Every row gives one point. The ring and each string are closed loops that go straight from each point to the next, and from the last back to the first. Before rounding, they use only three directions, however many columns there are. Count how often each string passes through the ring. Passing back the other way cancels.

Ring (7 x 3):
[[ 0.49 -0.49 -0.12]
 [ 0.24 -0.21  0.28]
 [-0.08  0.07  0.29]
 [-0.39  0.11 -0.04]
 [-0.46 -0.30 -0.45]
 [-0.22 -0.57 -0.60]
 [ 0.38 -0.61 -0.43]]
String, 18 rows:
[[ 0.65  0.07 -0.02]
 [ 0.27 -0.09  0.02]
 [ 0.07 -0.18  0.00]
 [-0.19 -0.33  0.28]
 [-0.34 -0.07  0.53]
 [-0.26  0.31  0.42]
 [ 0.04  0.51  0.06]
 [ 0.07  0.09 -0.11]
 [-0.12 -0.19  0.01]
 [-0.30 -0.16  0.40]
 [-0.05  0.06  0.62]
 [ 0.35  0.15  0.44]
 [ 0.36  0.01 -0.02]
 [ 0.11 -0.22 -0.13]
 [ 0.04 -0.60  0.13]
 [ 0.06 -0.73  0.18]
 [ 0.35 -0.71  0.24]
 [ 0.68 -0.37  0.21]]
Times through: 3
String, 25 rows:
[[-0.17 -0.08 -0.30]
 [-0.32  0.25 -0.37]
 [-0.15  0.24 -0.29]
 [-0.19  0.41 -0.27]
 [-0.45  0.48 -0.14]
 [-0.79  0.16  0.05]
 [-0.52 -0.33  0.02]
 [-0.17 -0.19 -0.14]
 [-0.16  0.19 -0.31]
 [-0.51  0.12 -0.38]
 [-0.74 -0.14 -0.46]
 [-0.75 -0.44 -0.47]
 [-0.66 -0.73 -0.30]
 [-0.17 -0.41 -0.25]
 [ 0.10 -0.13 -0.39]
 [-0.04 -0.40 -0.74]
 [-0.19 -0.71 -0.81]
 [-0.37 -0.97 -0.63]
 [-0.31 -0.78 -0.38]
 [-0.07 -0.39 -0.30]
 [ 0.03 -0.24 -0.63]
 [-0.28 -0.44 -0.80]
 [-0.67 -0.66 -0.62]
 [-0.62 -0.65 -0.26]
 [-0.23 -0.37 -0.17]]
Times through: 4

Ring:
[[ 0.45  0.42 -0.49 -0.29]
 [ 0.52  0.29 -0.11 -0.13]
 [ 0.10  0.19  0.17  0.13]
 [-0.30  0.05  0.14  0.21]
 [-0.39 -0.07 -0.11  0.09]
 [-0.27  0.03 -0.39 -0.07]
 [ 0.09  0.35 -0.63 -0.27]]
String:
[[ 0.33  0.57 -0.35 -0.17]
 [ 0.25  0.37 -0.23 -0.10]
 [ 0.52  0.52 -0.11 -0.11]
 [ 0.56  0.38  0.09 -0.03]
 [ 0.49  0.03  0.23  0.03]
 [ 0.26 -0.11  0.03 -0.02]
 [ 0.06  0.17 -0.09  0.00]
 [-0.05  0.30 -0.09  0.04]
 [ 0.05 -0.06  0.03  0.04]
 [-0.05  0.12 -0.07  0.03]
 [-0.34  0.28 -0.06  0.14]
 [-0.73  0.06  0.06  0.29]
 [-0.56  0.19 -0.15  0.15]
 [-0.20  0.25 -0.24  0.01]
 [-0.01 -0.03 -0.18 -0.05]
 [-0.17 -0.29 -0.32 -0.10]
 [-0.32  0.09 -0.62 -0.17]
 [-0.29  0.46 -0.79 -0.23]
 [-0.03  0.37 -0.77 -0.31]
 [ 0.27  0.06 -0.54 -0.30]
 [ 0.25  0.06 -0.32 -0.18]
 [ 0.19  0.45 -0.47 -0.20]
 [ 0.31  0.74 -0.60 -0.28]
 [ 0.59  0.64 -0.53 -0.33]]
Times through: 1
String, 25 rows:
[[ 0.52  0.65 -0.49 -0.29]
 [ 0.36  0.67 -0.56 -0.28]
 [ 0.38  0.77 -0.78 -0.39]
 [ 0.37  0.40 -0.73 -0.40]
 [ 0.04  0.77 -0.98 -0.39]
 [-0.06  0.51 -0.84 -0.32]
 [ 0.00  0.06 -0.63 -0.27]
 [ 0.06 -0.07 -0.35 -0.16]
 [ 0.03 -0.02 -0.33 -0.13]
 [-0.11 -0.03 -0.52 -0.19]
 [-0.31  0.29 -0.75 -0.23]
 [-0.27  0.48 -0.77 -0.23]
 [-0.18  0.59 -0.73 -0.22]
 [-0.04  0.69 -0.92 -0.35]
 [ 0.25  0.57 -0.90 -0.43]
 [ 0.39  0.76 -0.90 -0.45]
 [ 0.59  0.38 -0.59 -0.39]
 [ 0.38  0.00 -0.22 -0.17]
 [ 0.31  0.21 -0.25 -0.15]
 [ 0.26  0.50 -0.30 -0.13]
 [ 0.64  0.55 -0.27 -0.22]
 [ 0.88  0.40 -0.19 -0.26]
 [ 0.70  0.07 -0.12 -0.21]
 [ 0.74  0.19 -0.19 -0.24]
 [ 0.79  0.55 -0.39 -0.32]]
Times through: 1

Ring (6 x 6):
[[ 0.51  0.44 -0.31  0.40 -0.28  0.09]
 [ 0.21  0.68 -0.45  0.34 -0.33  0.41]
 [-0.59  0.43 -0.35 -0.03 -0.07  0.51]
 [-0.64 -0.04 -0.14 -0.19  0.11  0.18]
 [-0.18 -0.40 -0.09 -0.18  0.09 -0.16]
 [ 0.49 -0.15 -0.15  0.16 -0.12 -0.25]]
String, 25 rows:
[[-0.79 -0.09  0.06 -0.14  0.28  0.06]
 [-0.27  0.06 -0.09  0.05  0.06  0.05]
 [-0.33  0.05  0.10  0.13  0.20 -0.08]
 [-0.31 -0.44  0.07 -0.15  0.22 -0.26]
 [-0.11 -0.45  0.07 -0.09  0.18 -0.33]
 [-0.06  0.12 -0.13  0.12 -0.02  0.03]
 [ 0.25 -0.30 -0.35 -0.14 -0.19 -0.07]
 [ 0.69 -0.61 -0.29 -0.12 -0.21 -0.39]
 [ 0.78 -0.34 -0.10  0.19 -0.13 -0.47]
 [ 0.66 -0.17 -0.45  0.02 -0.35 -0.08]
 [ 0.24  0.10 -0.32  0.10 -0.20  0.07]
 [ 0.11  0.26 -0.14  0.26 -0.07  0.03]
 [ 0.52  0.25 -0.49  0.18 -0.38  0.16]
 [ 0.73  0.59 -0.54  0.42 -0.49  0.26]
 [ 0.45  0.89 -0.32  0.63 -0.31  0.30]
 [ 0.04  0.63 -0.17  0.43 -0.11  0.22]
 [ 0.05  0.90 -0.40  0.44 -0.28  0.51]
 [-0.16  0.88 -0.34  0.39 -0.19  0.53]
 [-0.17  0.42 -0.18  0.22 -0.05  0.23]
 [-0.27  0.46 -0.19  0.21 -0.04  0.29]
 [-0.60  0.64 -0.23  0.16 -0.02  0.51]
 [-0.83  0.49 -0.46 -0.16 -0.10  0.71]
 [-0.63  0.15 -0.56 -0.34 -0.18  0.59]
 [-0.61  0.01 -0.47 -0.36 -0.11  0.46]
 [-1.06 -0.07 -0.12 -0.34  0.22  0.30]]
Times through: 1
String:
[[ 0.15  0.96 -0.66  0.34 -0.48  0.71]
 [ 0.09  0.75 -0.72  0.16 -0.48  0.69]
 [ 0.01  0.50 -0.70  0.00 -0.44  0.61]
 [-0.12  0.36 -0.32  0.12 -0.15  0.30]
 [-0.40  0.64 -0.11  0.31  0.02  0.34]
 [-0.59  0.64 -0.14  0.22  0.04  0.43]
 [-0.39  0.37 -0.15  0.14  0.02  0.26]
 [-0.17  0.16 -0.33 -0.02 -0.12  0.24]
 [-0.55  0.06 -0.44 -0.28 -0.11  0.43]
 [-0.98 -0.01 -0.27 -0.38  0.10  0.42]
 [-0.91  0.08  0.01 -0.12  0.26  0.20]
 [-0.48  0.15 -0.05  0.04  0.12  0.13]
 [-0.27  0.05 -0.29 -0.09 -0.07  0.21]
 [-0.56 -0.08 -0.42 -0.36 -0.08  0.36]
 [-1.01  0.03 -0.33 -0.40  0.06  0.49]
 [-1.03  0.39 -0.04 -0.02  0.23  0.40]
 [-0.65  0.45 -0.08  0.13  0.11  0.33]
 [-0.18  0.26 -0.25  0.08 -0.08  0.22]
 [-0.20  0.30 -0.59 -0.11 -0.30  0.52]
 [-0.29  0.68 -0.79 -0.06 -0.44  0.86]
 [-0.24  1.03 -0.68  0.23 -0.42  0.89]
 [-0.16  0.90 -0.27  0.44 -0.15  0.48]
 [-0.05  0.53 -0.26  0.28 -0.13  0.29]
 [ 0.10  0.40 -0.53  0.09 -0.33  0.40]
 [ 0.20  0.77 -0.69  0.23 -0.49  0.64]]
Times through: 3

Ring, 7 rows:
[[-0.49  0.43 -0.31  0.28  0.48  0.16 -0.45  0.03]
 [-0.42  0.50 -0.44  0.44  0.67  0.46 -0.24  0.02]
 [-0.07  0.33 -0.44  0.33  0.36  0.41  0.30 -0.16]
 [ 0.18  0.08 -0.38 -0.03 -0.32 -0.11  0.66 -0.46]
 [ 0.21 -0.07 -0.18 -0.28 -0.64 -0.51  0.55 -0.46]
 [ 0.03 -0.07  0.06 -0.30 -0.49 -0.61  0.06 -0.19]
 [-0.32  0.19 -0.06 -0.01  0.06 -0.26 -0.39  0.01]]
String (32 x 8):
[[ 0.06 -0.14  0.46 -0.19 -0.07 -0.39 -0.31  0.33]
 [ 0.00  0.02  0.15 -0.02  0.07 -0.14 -0.13  0.16]
 [-0.39  0.35 -0.51  0.04 -0.09 -0.23 -0.07 -0.41]
 [-0.61  0.47 -0.56  0.08  0.02 -0.25 -0.36 -0.37]
 [-0.77  0.59 -0.65  0.19  0.21 -0.14 -0.53 -0.34]
 [-0.60  0.52 -0.59  0.22  0.25 -0.01 -0.34 -0.29]
 [-0.22  0.27 -0.32  0.11  0.10 -0.02 -0.02 -0.18]
 [-0.07  0.10  0.16  0.15  0.38  0.13 -0.25  0.32]
 [-0.36  0.36 -0.06  0.40  0.79  0.42 -0.52  0.37]
 [-0.77  0.79 -0.71  0.68  1.03  0.71 -0.54  0.00]
 [-0.61  0.69 -0.78  0.54  0.69  0.52 -0.22 -0.23]
 [-0.35  0.45 -0.55  0.32  0.37  0.27 -0.02 -0.22]
 [-0.13  0.25 -0.21  0.23  0.34  0.23 -0.01  0.02]
 [ 0.04  0.12  0.11  0.29  0.57  0.41 -0.06  0.36]
 [-0.09  0.37 -0.35  0.49  0.70  0.68  0.15  0.07]
 [-0.17  0.49 -0.73  0.48  0.49  0.61  0.40 -0.32]
 [ 0.08  0.30 -0.44  0.42  0.46  0.62  0.52 -0.13]
 [ 0.28  0.01  0.07  0.19  0.30  0.34  0.35  0.18]
 [ 0.08  0.05  0.01  0.06  0.10  0.03  0.13  0.05]
 [ 0.01  0.15 -0.27  0.06 -0.04 -0.01  0.29 -0.23]
 [ 0.32 -0.10  0.12 -0.02 -0.06  0.00  0.39  0.04]
 [ 0.44 -0.16  0.02 -0.13 -0.34 -0.15  0.68 -0.18]
 [ 0.25  0.03 -0.56 -0.22 -0.77 -0.40  0.97 -0.82]
 [ 0.00  0.18 -0.75 -0.18 -0.74 -0.45  0.78 -0.94]
 [-0.08  0.18 -0.44 -0.05 -0.30 -0.25  0.34 -0.48]
 [ 0.13 -0.03  0.11 -0.06 -0.07 -0.15  0.12  0.05]
 [ 0.37 -0.29  0.31 -0.35 -0.54 -0.55  0.33 -0.04]
 [ 0.25 -0.23  0.06 -0.49 -0.89 -0.84  0.41 -0.39]
 [ 0.04 -0.06 -0.18 -0.43 -0.85 -0.84  0.32 -0.55]
 [-0.20  0.17 -0.48 -0.25 -0.64 -0.64  0.23 -0.66]
 [-0.17  0.03 -0.23 -0.42 -0.79 -0.91  0.05 -0.54]
 [ 0.02 -0.20  0.42 -0.41 -0.47 -0.78 -0.29  0.11]]
Times through: 2

Ring:
[[ 0.03 -0.64  0.01  0.22  0.16 -0.44  0.09  0.37 -0.15]
 [-0.04 -0.52  0.20  0.32  0.23 -0.56 -0.03  0.08  0.03]
 [-0.14 -0.26  0.24  0.37  0.23 -0.42 -0.09  0.05  0.22]
 [-0.13 -0.06  0.33  0.44  0.03  0.08 -0.11  0.09  0.33]
 [ 0.09 -0.23  0.68  0.58 -0.32  0.68 -0.14 -0.12  0.23]
 [ 0.32 -0.60  0.83  0.62 -0.52  0.92 -0.09 -0.18 -0.03]
 [ 0.23 -0.66  0.44  0.42 -0.25  0.37  0.02  0.12 -0.14]]
String (25 x 9):
[[-0.15 -0.47 -0.32  0.09  0.42 -0.86  0.13  0.62 -0.07]
 [-0.15 -0.33 -0.14  0.19  0.29 -0.55  0.07  0.48  0.06]
 [-0.20 -0.38 -0.26  0.12  0.45 -0.89  0.08  0.52  0.03]
 [-0.03 -0.60  0.21  0.31  0.30 -0.74 -0.04  0.02 -0.01]
 [ 0.01 -0.60  0.47  0.43  0.21 -0.58 -0.13 -0.25  0.06]
 [-0.25 -0.22 -0.13  0.20  0.42 -0.77  0.01  0.38  0.18]
 [-0.05 -0.34  0.23  0.36  0.10 -0.19 -0.04  0.15  0.12]
 [ 0.02 -0.37  0.57  0.51 -0.03  0.02 -0.14 -0.19  0.18]
 [-0.20 -0.03  0.38  0.46  0.19 -0.25 -0.18 -0.09  0.41]
 [-0.40  0.24 -0.03  0.30  0.37 -0.45 -0.10  0.31  0.52]
 [-0.03 -0.11  0.68  0.59 -0.14  0.38 -0.20 -0.23  0.37]
 [ 0.08 -0.25  0.75  0.61 -0.25  0.53 -0.18 -0.25  0.26]
 [ 0.02 -0.03  0.74  0.63 -0.32  0.77 -0.20 -0.18  0.39]
 [-0.02 -0.10  0.45  0.49 -0.19  0.51 -0.10  0.08  0.28]
 [-0.07 -0.22  0.18  0.35  0.00  0.07 -0.01  0.29  0.16]
 [ 0.12 -0.44  0.56  0.50 -0.20  0.36 -0.08 -0.05  0.07]
 [ 0.52 -0.69  1.39  0.87 -0.87  1.54 -0.21 -0.64 -0.01]
 [ 0.50 -0.69  1.16  0.76 -0.83  1.49 -0.13 -0.38 -0.07]
 [-0.01 -0.35  0.10  0.30 -0.02  0.07  0.05  0.39  0.03]
 [ 0.06 -0.45  0.27  0.37 -0.07  0.11  0.01  0.21  0.01]
 [ 0.06 -0.47  0.28  0.37 -0.05  0.06  0.00  0.19  0.00]
 [ 0.00 -0.50 -0.06  0.21  0.09 -0.21  0.12  0.51 -0.10]
 [ 0.09 -0.74 -0.10  0.16  0.10 -0.34  0.17  0.56 -0.27]
 [ 0.22 -0.85  0.33  0.35 -0.07 -0.09  0.05  0.13 -0.25]
 [ 0.08 -0.84 -0.07  0.16  0.23 -0.67  0.14  0.41 -0.29]]
Times through: 2

Ring (9 x 11):
[[-0.13  0.06  0.04  0.39 -0.18 -0.15  1.03  0.51 -0.03  0.28 -0.34]
 [ 0.13 -0.02 -0.12  0.17 -0.13  0.11  0.14 -0.20 -0.20 -0.02 -0.01]
 [ 0.27 -0.01 -0.11 -0.12 -0.08  0.15 -0.61 -0.69 -0.24 -0.23  0.28]
 [ 0.28  0.07  0.02 -0.40 -0.05  0.04 -1.13 -0.96 -0.17 -0.35  0.48]
 [ 0.18  0.14  0.14 -0.47 -0.07 -0.11 -1.15 -0.90 -0.08 -0.31  0.49]
 [-0.06  0.21  0.30 -0.36 -0.14 -0.34 -0.65 -0.48  0.06 -0.10  0.29]
 [-0.28  0.23  0.36 -0.05 -0.20 -0.48  0.25  0.16  0.15  0.18 -0.06]
 [-0.34  0.20  0.31  0.20 -0.22 -0.47  0.89  0.57  0.16  0.34 -0.30]
 [-0.25  0.12  0.16  0.38 -0.20 -0.31  1.19  0.70  0.07  0.37 -0.41]]
String (26 x 11):
[[ 0.09  0.08  0.03  0.02 -0.09 -0.08  0.10 -0.09 -0.07  0.00  0.02]
 [ 0.32  0.00 -0.15  0.01 -0.01  0.15 -0.08 -0.27 -0.20 -0.13  0.10]
 [ 0.30  0.05 -0.07 -0.09 -0.01  0.06 -0.22 -0.31 -0.15 -0.15  0.16]
 [ 0.03  0.09  0.08 -0.03 -0.13 -0.11 -0.08 -0.22 -0.07 -0.02  0.08]
 [ 0.25  0.06 -0.03 -0.11 -0.03  0.02 -0.24 -0.31 -0.12 -0.13  0.16]
 [ 0.37 -0.05 -0.21 -0.04 -0.04  0.25 -0.42 -0.57 -0.28 -0.23  0.22]
 [ 0.22 -0.08 -0.21  0.13 -0.14  0.25 -0.20 -0.52 -0.31 -0.13  0.11]
 [ 0.13 -0.12 -0.23  0.31 -0.20  0.26  0.15 -0.33 -0.32 -0.02 -0.04]
 [-0.06  0.02  0.01  0.16 -0.22 -0.04  0.15 -0.18 -0.13  0.06 -0.03]
 [-0.03  0.09  0.08  0.08 -0.15 -0.14  0.23 -0.01 -0.05  0.07 -0.04]
 [-0.06  0.12  0.08  0.33 -0.09 -0.23  1.20  0.76  0.06  0.30 -0.38]
 [-0.28  0.17  0.19  0.58 -0.14 -0.43  2.05  1.40  0.19  0.58 -0.70]
 [-0.41  0.09  0.19  0.44 -0.33 -0.31  1.05  0.49  0.03  0.39 -0.39]
 [-0.28  0.10  0.18  0.21 -0.28 -0.26  0.47  0.11  0.00  0.21 -0.16]
 [-0.12  0.12  0.16  0.04 -0.18 -0.23  0.19 -0.02  0.00  0.10 -0.03]
 [-0.36  0.14  0.26  0.16 -0.30 -0.35  0.43  0.12  0.05  0.23 -0.15]
 [-0.44  0.26  0.44  0.12 -0.25 -0.61  0.81  0.57  0.24  0.37 -0.27]
 [-0.47  0.35  0.54  0.08 -0.19 -0.77  1.09  0.90  0.37  0.45 -0.35]
 [-0.48  0.22  0.40  0.20 -0.29 -0.55  0.84  0.52  0.19  0.38 -0.30]
 [-0.34  0.13  0.24  0.20 -0.29 -0.33  0.52  0.17  0.04  0.25 -0.18]
 [-0.11  0.10  0.13  0.05 -0.20 -0.19  0.12 -0.10 -0.03  0.07 -0.01]
 [-0.17  0.20  0.23  0.20 -0.11 -0.40  1.05  0.74  0.16  0.32 -0.33]
 [-0.26  0.17  0.19  0.54 -0.13 -0.42  1.94  1.33  0.19  0.55 -0.66]
 [-0.16  0.08  0.04  0.63 -0.14 -0.22  1.89  1.18  0.06  0.49 -0.65]
 [-0.15 -0.05 -0.08  0.51 -0.27  0.02  0.89  0.24 -0.17  0.25 -0.32]
 [-0.07 -0.01 -0.03  0.24 -0.24  0.01  0.21 -0.19 -0.17  0.07 -0.07]]
Times through: 3
